Rows are points. The ring and each string are closed loops that go straight from each point to the next, and from the last back to the first. Before rounding, they use only three directions, however many columns there are. How many times does the string pass through the ring? Passing back the other way cancels.
(in the rows, 128 means zero)

Ring, 10 rows:
[[164 136 109]
 [155 160 132]
 [129 169 150]
 [100 164 153]
 [ 83 156 147]
 [ 71 130 125]
 [ 81 108 109]
 [101  96 100]
 [137  98  95]
 [158 117 100]]
String, 14 rows:
[[104 158 116]
 [110 132 146]
 [ 89 146 176]
 [ 79 173 170]
 [ 86 192 147]
 [100 188 140]
 [112 194 164]
 [128 165 179]
 [129 147 162]
 [121 143 132]
 [117 166 125]
 [108 197 135]
 [100 186 164]
 [ 97 175 127]]
Times through: 0

Ring, 9 rows:
[[189  91 188 143 119  95 125 126]
 [182 138 154 139 125  90 130 131]
 [147 165 121 131 133  95 132 137]
 [ 98 168 101 124 141 106 132 142]
 [ 59 146  93 121 145 120 129 145]
 [ 58  99  96 131 137 132 124 143]
 [ 93  62 118 143 125 131 120 136]
 [135  44 156 149 117 122 119 130]
 [164  50 183 148 117 111 120 126]]
String:
[[198  68 246 137 123  91 122 122]
 [156 103 197 130 131  98 125 130]
 [140 112 138 138 127 107 126 134]
 [169 133 110 147 119 100 129 133]
 [179 188  87 142 123  88 136 136]
 [110 202 103 118 146  95 136 143]
 [ 74 144 145 113 150 111 129 142]
 [105 126 116 132 134 113 128 139]
 [107 128  83 139 128 117 128 140]
 [ 22 124  62 125 144 138 126 149]
 [ 13  85  82 127 142 146 122 147]
 [ 71  79 141 128 137 128 122 139]
 [108  84 138 137 129 120 123 135]
 [126  86 136 141 125 116 123 134]
 [159  72 126 155 112 115 122 130]
 [189  34 182 158 107 111 118 123]
 [183  44 236 142 120 102 119 122]]
Times through: 3
